Each point is reached from the start by the listed moves, each made once or not at all, plus a little noise. Say if it took an odd or an even number of moves. Then give how often each move was made.

Moves:
(1): [ 72   9 -26 -25  17 -15]
(2): [  8  11  75 -36  15 -22]
(3): [14 15 25 24 21 25]
Start: [ 16  24 -31  17  34  37]
Points:
[ 21  37  42 -15  47  17] => odd (0, 1, 0)
[43 47 67 -3 65 42] => even (0, 1, 1)
[27 39 -3 45 54 61] => odd (0, 0, 1)

Moves:
(1): [ 9 -5  3  3  2 -4 16 -3  0 14 -5]
(2): [-9 20 10  1 -6 -4  7  3  9 17  5]
(3): [ 10  -4   6  -2   6 -13   4 -12 -19   4  20]
(4): [ -9   9 -11  18  13 -10  -3  -5  -2  -7   1]
(5): [ 1  3  2  1  8  6  0 -2 -5 17  5]
(6): [ 23  -8   0  23 -20  17   0  -7  -7  21  17]
(7): [  9   8  12   5  -3   9  12  13 -28   1   9]
(8): [ 14  -7  25  16   9  -7 -10  11  -1   8  -1]
(9): [-13  -8  23  14   2  12   0 -10  -9   6  17]
Start: [  8   1  21 -14  16 -16   8   4  -3   0   5]
Points:
[  1  26  81  41  37  -9  11  13 -41  41  46] => even (0, 1, 0, 1, 1, 0, 1, 1, 1)
[ 44 -13  47  25   6  -5  -2  10 -12  29  23] => even (0, 0, 0, 0, 0, 1, 0, 1, 0)
[ 21  -1  40  23  41 -40   9   9  -7  17   1] => odd (1, 0, 0, 1, 0, 0, 0, 1, 0)
[ 18  13  95  28  25  -6  32  19 -37  64  36] => even (1, 1, 0, 0, 1, 0, 1, 1, 1)
[ 52   4  33  34  22 -13  36  -9 -65  50  53] => even (1, 0, 1, 1, 1, 1, 1, 0, 0)

Moves:
(1): [ 12  -9   8 -12  -4 -16   5   8  -5 -10   8  12   3 -15 -14   0  -4  -7
   2   3   7   3 -31]
(2): [  1   9 -18   7   3 -10   5   8  -6   1  22   8   1  -1  19  -4   7  -8
  15  -6  -3   6  13]
(3): [-10  -7  -1  13   9  -8  12 -14   9  -7  -8  14 -17   2   4  -1  13   4
   1  19 -17  -8   7]
(4): [ -9   4   2   1 -20   0   1  -4  20   4  -2   9  11   7   7   2 -14  -6
  13   8   6   3  -8]
(5): [ -2  -8  13   0  12 -10 -12  -1   3   3  -5   4  -6   2  10  -4  -6  -4
   5   0   3   9 -10]
(6): [ 10   6  -1   2   5  -3   1  -6  12  -8  -2   1  10 -13   6   1   2 -14
 -11   7   2   0   5]
(7): [ -8  -6  -5   9  12  11  15  -1   9 -12   7   2   3  -1  -5 -10 -13   5
  12  -3  11   7   7]
(8): [ -4  -4  -1  -5  -1   4   2  20   4  15 -20  15  -3   4  -9   3 -10 -16
 -14  -7   3  11 -10]
(9): [ -3  12  -4  11  -5 -12   5  -1  -6   1  -6   1  -8  -3   0  -5 -21   3
   0  -6   3   0  18]
(10): [  4 -11   7  -2   0 -10  -6  -9  -1   9   8   0   0   2   2  11 -18  -3
   5   9 -26  20   9]
(11): [  0   5  -4   7  -7  -3   3  12  11   1  13   5 -12  -8  13  14  -2  20
  -3   0   0   9  -6]
(12): [  2   4  -5  -9 -12  17 -16   2  -1   1  -5  11  -8 -13  15 -20 -10   1
  -6   5   5  -4   0]
(13): [-18  13  12 -22   3 -16  13  14  10  -6  15   6   5   3   8  -9  -7 -15
  10   3   1 -13  19]
(14): [14 -3 -1  3 15 -5 -1 18  0 -4  3  1  5 14  9  0 -1 10  6 13 -3 -6  6]
(15): [ 18  -7  -8  -1  -3  -6  13   1   0  -2  13 -19  -6   6  16   6   0 -20
  -4   3   1 -13 -22]
(16): [ -4  -4   2  -7   2   9  -2   1  -9 -16   7   5   1   4  12  16  -1  -4
   8   7   3   0  10]
(17): [  0  -4 -12  -6   8  -3  -4  -5   5   8   0   0  -2   2  -2   1   3  -7
  14   7  10  -6   8]
(18): [-13  -5  -5  -3   9 -12  -2   9  -3   7 -17 -11  14 -22   5   8  -4  -5
   0  -8  -3  -4  -9]
(19): [  7  -3   9   6   8   7 -13   1   2  -9   5 -10 -10 -12   1  -1  -1 -12
  11  -3  -3  -9   0]
(20): [-14  21 -13 -10  -1  -4 -11  12  -8  -2  -4  -8   2 -10 -13  11  -7 -10
  -2  20   2   6 -26]
Start: [ 12  15  -7   4  -9   6 -19   8 -15   7   3   7   2  -6   1 -14  12   4
   8  -3  20   3  13]
Points:
[-37  33 -30 -25 -26 -32  19  65  15 -22   4  50 -13 -53  38   1 -68 -45
  28  39  42   0 -36] => odd (1, 0, 1, 1, 0, 0, 1, 1, 1, 0, 1, 1, 1, 0, 1, 1, 0, 1, 0, 1)
[ 35  45 -21   2   8 -25 -56  61 -21 -36  39  38 -20 -63  56  -5 -32 -20
  37  37  38  17  -8] => odd (1, 1, 0, 0, 1, 1, 0, 0, 1, 0, 1, 1, 0, 1, 0, 1, 0, 0, 1, 1)
[ 12 -19 -29  -8   8  17 -29  37   1   6  14   5 -21 -46  49  16 -43 -38
  33   6  23  15  -2] => even (0, 0, 0, 0, 0, 0, 1, 1, 0, 1, 1, 1, 0, 0, 1, 1, 1, 1, 1, 0)
[ 26  24  -2 -29   9 -38 -17  52  -9 -32  18  37 -24 -38  36  -1 -52 -77
  17  70  -1 -12  -2] => odd (1, 0, 1, 0, 0, 1, 0, 1, 1, 1, 0, 1, 1, 1, 1, 1, 0, 0, 1, 1)
[-12  39 -22   1  29 -42 -21  26  29 -10  19  45 -25 -29  48 -24 -56  -7
  40  71   9  15  50] => even (0, 0, 1, 0, 1, 1, 1, 0, 1, 1, 1, 1, 1, 1, 0, 0, 1, 0, 0, 1)
[  4   7 -14   2   3 -20 -14  43  -1   1   3  14   0  18  27  16 -77 -40
  39  42  23  38 -12] => even (0, 0, 0, 1, 1, 0, 1, 1, 1, 1, 0, 0, 0, 1, 1, 1, 0, 0, 0, 1)
[ 21  10 -19 -17  10 -73  -3  32 -21   6  51  -3   0 -46  35  -7 -32 -69
  59   1   7 -14  18] => odd (1, 1, 0, 0, 0, 0, 0, 0, 1, 1, 0, 0, 1, 0, 1, 0, 1, 1, 1, 0)
[  9  36 -20 -17  15 -16 -30  40   6 -32  76  15 -17 -47  85  -4 -42 -61
  50  39  17  19  12] => even (0, 1, 0, 0, 1, 1, 1, 0, 0, 1, 1, 1, 1, 0, 1, 1, 0, 0, 1, 1)
[  3  14 -22  10  -1 -19 -42  65  14  18  -9   8 -14 -41  48  -1 -95 -32
  33  29  20  32 -36] => odd (0, 0, 0, 1, 1, 0, 1, 1, 1, 1, 1, 1, 0, 1, 1, 0, 0, 1, 1, 1)

Moves:
(1): [12  1 20  9  8  5  1  3  2 -1  4  9 12  9 10 -3 10  0 -2  2  7  4 -4 15
  3]
(2): [  4 -24   4  -3  -3   8   4  -6   4  -7 -14   8  -6  -3   8 -13   1   5
   0  10  -5   0  17  -4   0]
(3): [ -4   7   8  -2   4 -10  -7   0  18  -1   0   2  10   2  -1   5   2   4
 -14 -14  15   1  -1   3  -1]
(4): [ 14  -7  -1   6   0 -11  17 -13  -5   6   0 -10  -7  -8   0   6   2   0
  -4  -3  -7   3  -3  -3  13]
(5): [ 14  -1 -17  13  -6   2 -10  13 -14  -2  12   5  -3  -6   1   2  -2  -3
  -3 -14 -17  -3   5   3 -14]
(6): [ -8   4  -1  -4  -1  19  -9   1   7  -2   8  -8  -1  -8   1  -1  -9   5
 -12  -5  -2  -3   5  13   3]
(7): [ -6   9  -3  -6   0 -14   1 -12 -10 -17  10   0   2  -9   8   0   8  -5
  13   9   0 -16  23  -4   9]
(8): [ -1   6 -12   2  13  -3   1   5  -5  -3  -6   4  -7  -5   3  -2  -8   7
  -2  -5  -2  10  -2  -2  -1]
(9): [  1  -3  -3  -2   7   2  -1 -22  -2  13 -13  11   1 -23   7   4 -12   0
   6   5 -19 -17  -6  20 -17]
(10): [ -4   5   1  -6   3 -12   3   6  11   5  -7  -1  -3  18   9  -1 -12   7
 -14  -4  -9   2   9  -4   1]
(11): [  1   7  15   5  -4  -7  10   7   1   3  10  -4  10   2  -8   2  -5  -3
  -9   0  -2   4 -10   2   7]
(12): [ -4 -13   8   3   2   4  -6 -12  -6   4  11  12 -21   8 -11  -9  -1  -8
   1  -2   1 -15  -8   0  -2]
(13): [  4  -7  -5  -6   1   3  -6  -8  10  -7 -17   7  -3   7  -5   5  -5 -11
   5   1   0  -4  12   2   4]
(14): [  5   9  -3  -4   0  -6   2  -1   5  -4  -2  -8   0  -2  -2  -6   4 -23
  -1   2  -5  -4 -14  -3   5]
(15): [  9  11  -1   7   6   9  -2   8   6  -2  -4 -12 -13  -8   2 -14 -10 -10
   3   1   6  -4  -3  -4  -1]
(16): [  4 -12   5  -6  10  -9 -17  -8 -19  -7  -5   3  13  -6   6  -4   2 -18
  12   5   8   4  13  -6  -2]
(17): [ -3  -6   3 -15 -18   8   7   7 -17   1  -5   0   6  -5 -13   8   6  -5
   6  -4   8  -5   5 -11   8]
(18): [ 5 20 -2 -2  3 -2 -2 -5  4 -3  5  4  4  6 -7 -9 -7  0 -5  1  0  5  2 -5
 -6]
(19): [ -5  16  -5   2   9  -4  10  10   4  13  13  -9   1   6  -7  -4  -2   0
 -24   4  -9   0  -2  10  16]
(20): [-10   6  -1  -9  -7  -4  13   2   4   5   0  -7   2  -7   2  -3   4   2
  12  -4   2   3   5  10  -1]
(21): [ 10   2   3   2  14  15   2  -1   1  -1  11   8   5  -5   0   0  -7 -16
   1   2  -3   8  12  -6   0]
(22): [ 17   1  -4  17  16  15  -1  -4  -8  -9  -3  -7  11 -11  -3 -10   7  -8
  17 -12 -10  12   5  -6   0]
(23): [ 12   6  13   5   6   9 -19  -2  -6 -10  -2   8   9  13 -10  11  24   1
   3 -15  -2  24  21  -8 -10]
(24): [ 12   1  -5 -11  -1  -1   0   5   3   2   7  -3   2  -5   3   0   4   9
   4   6 -10   0  13  -1  16]
Start: [-12   8  -2  -4 -11  11   3  -6  10 -12  14   2  -1  13   1  -4   5  -1
  -4   6  12   6  11  13  -2]
Points:
[  8  12  14 -22  10  -6 -14 -54  27 -23  14  33   3   0  10  -8  16 -35
   6  12   1 -44  24  46  17] => even (1, 0, 1, 0, 0, 0, 1, 0, 1, 0, 0, 1, 1, 1, 0, 0, 0, 0, 0, 0, 0, 0, 0, 1)
[ 43  29 -15  22  27  36   3  -2  -5  -7  25   0 -15 -27 -14 -45   7 -32
   0 -18 -62  15  33  32  -4] => odd (0, 1, 0, 0, 1, 0, 0, 1, 1, 0, 1, 1, 0, 1, 1, 0, 0, 0, 1, 1, 0, 1, 1, 1)
[-12   1  35 -20 -14 -21  11   4 -14 -17  43  20  22  21   4 -24  16 -24
 -28  -6  12 -16  64  28  22] => even (1, 1, 1, 0, 1, 0, 1, 0, 0, 1, 1, 1, 0, 0, 0, 1, 1, 0, 1, 1, 0, 0, 0, 0)
[ 45  14  20 -15  26   3   6 -22  17 -18  15  15  26  36 -10 -11  -1 -28
 -37  12 -27  51  95 -10  38] => odd (0, 1, 0, 1, 0, 0, 0, 0, 0, 1, 1, 0, 1, 0, 0, 1, 0, 1, 1, 0, 1, 0, 1, 1)
[ 27   5  30 -35   4 -17  38 -17  -8 -38  25   5  39 -30  15 -12  26 -42
  11  14  18  17  64   2  52] => odd (1, 1, 1, 1, 0, 0, 1, 1, 0, 0, 1, 0, 0, 1, 0, 1, 1, 0, 0, 1, 1, 0, 0, 1)
[ 27  58  -6 -20 -12   8  -7 -11   6 -40  43  -8  -9 -13 -38  -9  12 -40
  -6 -42  -2   1  61   5  26] => even (0, 0, 1, 1, 1, 1, 1, 1, 0, 0, 1, 1, 1, 1, 1, 0, 1, 1, 0, 1, 0, 0, 1, 1)
[ 73  27  15   5  54  33   1 -30 -37 -50  33  11  10 -13 -14 -51  38 -71
  17   7 -11  31  87 -25  43] => even (1, 1, 0, 1, 0, 0, 1, 1, 0, 0, 0, 1, 0, 1, 1, 1, 1, 1, 1, 0, 1, 1, 1, 1)

Moves:
(1): [ 16 -11 -32 -12   5  13   3  -1   0  -4  -2 -11   2   1   6  17  -1  17
  -6 -15   4   5 -15  20  10]
(2): [ 11   6 -20 -15  -8   2 -12  -7 -18   9  -6  -2   6  -6   7  -2   8   1
  19   9  -1  10   2  -5   1]
(3): [-21   2 -20  15   8  14  -1   9   1   0   7  -3   7  24  17  15  16   1
  21  18 -17   2   5 -17 -10]
(4): [  3  -9   7  18   6   0  18  36 -14  -3 -12   1  19 -15   0  -3  -6  -2
   2 -15  -8  17   1  -3   7]
(5): [  3   7  -4 -14  -3   2  -5  -9  -2  -1  13   3  -4   5   3  17   5   2
  -3   4   3 -16   5 -10  -1]
(6): [  1 -13  15  -5  23  12 -10  17  10  -2 -13  24  13  -8  14   3   7  -2
  12 -13   7  -2  16  -8 -17]
(7): [  8   9  -6   8   8   2 -14   8   2   0   4  -5 -12  -9   8   4   8   4
  -7   6  10  14   7  -4   6]
(8): [  1  20  19   1  -2   4   4  10  -9   4  -9   7   0 -10 -15   0 -24 -10
  13   1  -6   8   2  27   6]
(9): [ -9   7   2  -5   2   0  -1  10  -2  -5   1  -4  -1  11 -12   4   0  -7
  -1 -12   3   7  -1   7  -6]
(10): [-17  10   0  -1   2  -4   1  -1 -12   2  18   6  -3  12 -17  -1   1  -2
   4  -9 -18   3   6   8   3]
(11): [ -1   0  -3  15   5 -15   6  12   3  -1  -4  10   8   8  10   1  -4 -15
   1   5   2   5   5   3   3]
(12): [ 20  13  -4  -2   7   6  -8  11   0  19   0   4  15   1  11   1   7  -9
  -2   4   3 -14   1 -12  -3]
(13): [ -7  -8 -11   6   0  -5   4   4  -5  -2  -3  -3  -3  -7   2  10   5   9
 -19  17  14 -14  10   5 -18]
(14): [  5 -12 -10  -7  -9  15  -4   4  -7   8 -22   8  -8   9  -5   7  13  11
  -7  17   5 -10  12  -3   1]
(15): [ -8 -20  13  -1  -8  29   1  13  -2  16  -8   5  10  -9  11  13  12   5
   7 -18  10  20   0  13   0]
(16): [  0   3  -1   1   2 -10  17   3  10  14 -16  -1  -6   1  18 -15 -15   4
   0   1  -3   7   6 -13   4]
(17): [  3   2   7  -1   1   2   0  -2  -8  -3  -6  -1   3   3   7   5   2  -1
  -4  -7 -12   5  -9   7  -7]
(18): [ -7 -11 -15  -1   2 -11  -7   5   9   6 -15  -7  -7   5  -3  15   5  -4
  -2   0  -3  -3  14   1   1]
(19): [  5  -7   5   1  -8  -4 -23   3   8  -3   2  -1 -10   2   6   4 -16  -1
  -8  -6   7 -11   8  -1  -5]
(20): [-22   6  -4   1   4   1  -1 -11 -13   0   0  -4  -7   4 -10  -3  -3  -4
   6  -4  -1   1 -14   2   9]
(21): [ -1   0   0  24  -6  -7   7  -1   5  12  -8  12  12  -9 -11  -5 -11 -10
 -10   4   9  16 -18 -18 -12]
(22): [  2  -5   7   2   5   3  -3  -5  -1   1  -2 -13   6   0   5   9 -14   3
  -9  14   2   8   9   0   0]
(23): [ -5 -27 -11 -13   9  -4  16  -3  -4  16  -4  -5 -22   9  10  10   5  -6
   4  37 -14  -1  11  -1  -8]
(24): [ -6   1 -11  -4  -4  20  -1  -9  -7 -11   5  -1  -5  -9   2  -4  11   1
   6 -19  -9   0   9  -1   6]
Start: [  4   6 -14  12 -13  10   5  -4  -2  -6  15   8   0   8 -10 -17   9 -10
 -15   3  10   8 -19   7 -12]
Points:
[-14   5 -59  21   9  67 -21  37 -12   7 -11  26 -12  19   8  48  -6  11
 -30  10  22  23  44  -6 -44] => odd (1, 0, 1, 0, 1, 1, 1, 1, 1, 1, 0, 0, 1, 1, 0, 1, 0, 0, 1, 0, 1, 1, 0, 1)
[ 17  -4 -95  15  29  47 -32  69 -11  23 -14  10  15   9  60  20  32   1
  24 -34 -14  33  43 -27  -8] => even (1, 1, 1, 1, 0, 1, 1, 0, 0, 1, 0, 1, 0, 0, 0, 1, 0, 1, 1, 0, 0, 0, 0, 1)
[  1 -52 -40  32  24  52 -22  51  13  37 -30  24   6  17  58  93  -2 -28
  -7  34  14  55  24  17 -44] => even (1, 0, 1, 0, 1, 1, 1, 1, 0, 0, 1, 0, 0, 0, 1, 0, 1, 1, 1, 0, 1, 1, 1, 0)
[ 12 -39 -77  19  28  45 -12  36 -40  31 -20  11  30  11  54  65  15 -14
 -12  50   7  12  -6 -36 -67] => even (1, 1, 1, 1, 1, 1, 0, 0, 0, 0, 0, 1, 1, 0, 0, 0, 1, 0, 1, 1, 1, 1, 1, 0)
[ 19 -37 -30 -13  -9  78  -8  36 -31  69 -72  53  16 -18  16  29  44 -32
  20  16   1  35  23   8 -43] => odd (0, 1, 0, 0, 0, 1, 0, 1, 0, 0, 0, 1, 0, 1, 1, 0, 1, 1, 0, 0, 1, 0, 1, 1)
